Each row of a before or after table is a point. The points were changed in one or more steps. Then noise was added and the rows were shuffled. The steps act on columns, c1 being the first. Name the steps. A step turns or swaps two columns, mirrors them in a line or flattens them onto one, adds a multiple of one to another, or multiplies or shifts one. Angles are multiples of 10 degrees, from the lower column toward the higher: turns from -170 to 170, lines from 10 to 170 but not 90. Use the fewest steps. Two steps may share a column if one is a turn and the other turns, adds or multiplies; they go together, in the order done. Otherwise the lowest column goes first.
In the rows, 128 means zero.

Before:
[[176  72 132]
 [116  94 115]
 [179 168 138]
 [122 122 166]
 [164  76  75]
 [196  85 218]
 [121 111 122]
 [137 110 161]
 [191  68 111]
 [137 163 123]]
After:
[[154  35 112]
 [114 112 119]
 [ 97  94 117]
 [120 150 164]
 [134  29  70]
 [197 145 138]
 [138  59 130]
 [126 132 158]
 [171 124 219]
 [154 149 126]]
Steps: turn c1 and c2 by -30 degrees; add 0.7 times c3 to c2

Before:
[[139 137  75 117  95  94]
 [111 184  88 112 209 175]
 [141 141 157 165 133 128]
 [145 200 129 121  92 158]
 [169 133  64 115  90 142]
 [174 158 151 112 106 171]
 [178 189 192 147 103 182]
 [ 93 145 188 188 131  74]
 [ 66 158 167 205 137 138]
 [167 220 107 122 119 176]
 [196 204 146 159 139 190]
 [114 136 135 156 127 124]]
After:
[[ 76 203 157 160  94 140]
 [159 118  92 135 112  83]
 [ 62 112 101 184 179 187]
 [184 148 175 188 142 199]
 [164 119 130 197 112 167]
 [135 164 148 140 140 129]
 [ 99 189 170 144 105  57]
 [172 159 141 203 181 210]
 [177 115 145 159 141 182]
 [164 122 112 220 147 190]
 [118 158 134 134 118 122]
 [183 116  82 132 124 148]]
Steps: turn c1 and c5 by 40 degrees; swap c2 and c4; multiply c3 by 0.7; multiply c6 by 1.3

Before, 14 rows:
[[118 102 134 120 133 120 111 124 135]
 [145 111 148 148 139 139 152 118 140]
 [126 114 120 151 136 127 125 106 125]
 [116 168 130 149 145 124 125 123 111]
 [137 113 131 164 114 128 107 110 148]
 [160 141 120 132 166 119 125 133 122]
 [100 146 122 128 131 139 124 132 155]
 [118 124 137 165 143  90 139 141 154]
 [ 68 114 115 150 114 135 124 129 138]
 [125 132 131 159  95  96 123  97  91]
 [127 112 146 130 124 127 113 155 143]
 [100 121 102 155 134 147 118 123 128]
 [135 103 123 168 113 151 126  99 131]
 [122 115 179 150 149  88 103 111 139]]
After:
[[126 116  60 127 110 129 126 154 142]
 [147 128  82 164 109 125 114 110 149]
 [ 71 130 183 126 126 141 130 131 154]
 [107 113 236 150 122 125 143 126 111]
 [122 140  99 149 122 124 136 107 127]
 [ 74 156 134 156 120 144 134 122 128]
 [122 125 137 156 125  95  94  96  89]
 [107 130  48 122 112 121 136 125 136]
 [ 11 143 102 148 125 135 113 131 138]
 [145 145  61 166 126 152 112  97 131]
 [109 121 108 169 139  91 141 143 156]
 [118  85  39 149 104  89 148 113 137]
 [192 129 170 129 123 116 166 134 120]
 [163 113  60 142 146 140 137 119 139]]
Steps: multiply c1 by 2; turn c2 and c3 by 110 degrees; multiply c3 by 3; swap c5 and c7

Before (8 x 12):
[[147 172 106 195 131 135 144 176  61 184  88 140]
 [101 141 133 151 105 124 118 173 103 110 150 163]
 [195 151 128 214 153 160 134 118  66 119 176 166]
 [165  68 184 185 182 202 120 179  54 104  96 139]
 [ 78 149 186 152 125  76 164 127 129 200 101  87]
 [143  75  71 129  64 168 174 114 101 157 160  89]
 [140 124 125 120  77 190 125  96 138 180 203 171]
 [ 97 140 124 129 117 106 101 121 132 207  96  42]]
After (8 x 12):
[[145 112 134 121 174 195 135 180 156 178 196 146]
 [205 170 127 217  67 163 139 157 151 119 180 139]
 [ 71 145 192 154 135  81 169 111 132 206 107 104]
 [112 149 136 151 121 125 126 117 167 108 151 180]
 [149 189 100 193  74 132 141 105 163 185  92 174]
 [ 84 134 124 127 130 103  93  84 134 198  98  52]
 [155  95 179 184  31 202 110  85 123 104  95 169]
 [131  87  70 130 150 167 175 115 200 171 160  95]]
Steps: add -0.3 times c9 to c2; turn c5 and c9 by -130 degrees; mirror c8 and c12 in the line at 70 degrees

Before (12 x 18):
[[ 82 112  66 144 198 141 130  92 208 104 112 147  82 117 213 124 152  45]
 [154 169 101  79 159 103  93  62 153  93  80 126 102 128 143 195  95 107]
 [110 109 102  86 120 210 132 116 153  54 105  92 143  91  75 202 102  53]
 [144 142 167 116 138  92 112 141  95  75 148 132 101 102 119  49 106 134]
 [168  78 136 119 205 131 156  91 175 131 146 135 124 129 199 110  33 160]
 [104 156  87 152 158 149  99 165 109  93 106 139 120 110 196 149 103  56]
 [144 162 117 152 104 158 175 113 146  61 105 120 146 100 173  66 118 178]
 [ 91 173  99 114  68  96 105 113  98 106 209 154  78 108 141 116 170  54]
 [ 93 184 109  80 135  77 106 172  12  99 134 168  67 150 107 111 159 183]
 [ 91 140 139  57 117 144 122 165 152 106 118 117  57 180 155 171 160 109]
 [ 52 169 108 179 124 149  89 128 172  85 110 155 139 101 115 143 158  93]
 [154 123  98 117  82  60 192 191 108  74 148 160 122 176 124  69  48  79]]
After:
[[136 169  99 176 209 106 104  59 154 170  84 117 100 145 134 205  78 151]
 [213 165 106 105 119 147  96 126 199  97 116  87 134 118 103 141 164 144]
 [147 129  96  90 206  68 181 197 130 188 152  74 123 115 178  70  52 152]
 [191 110 109 137 207 207 127 108 161 166  95 122 148  79  81 206 114 214]
 [100  78 131 209 105 134 146  90 168 163 147 134 126 205 143 100  32  99]
 [168 152  92 148 159 154 106 171 128 132 106  85 119 205 119 149  87 187]
 [157 144 167 139  75  92 115 136  97 172 143 127 106 114  96  53  91 124]
 [170 179 104 151 199  80 114 171  16 119 134 122  67  97 145 103 124  67]
 [167 169  99  78 204  93 115 106 128 110 210  69  87 141 112 116 149 181]
 [170 138 129 145 176 147 124 165 150 113 116 123  56 153 174 164 126 155]
 [170 163 120  95 129 161 164 106 122 177 103 161 149 178 106  72 122  90]
 [175 109  68 194 173 141 132  89 234 115 114  69  85 213 131 124 130 193]]
Steps: turn c1 and c10 by 130 degrees; turn c4 and c5 by -110 degrees; add -1.5 times c3 to c5; multiply c7 by 0.7; turn c12 and c18 by -150 degrees; add -0.5 times c12 to c9; add 0.5 times c13 to c17; mirror c14 and c15 in the line at 50 degrees
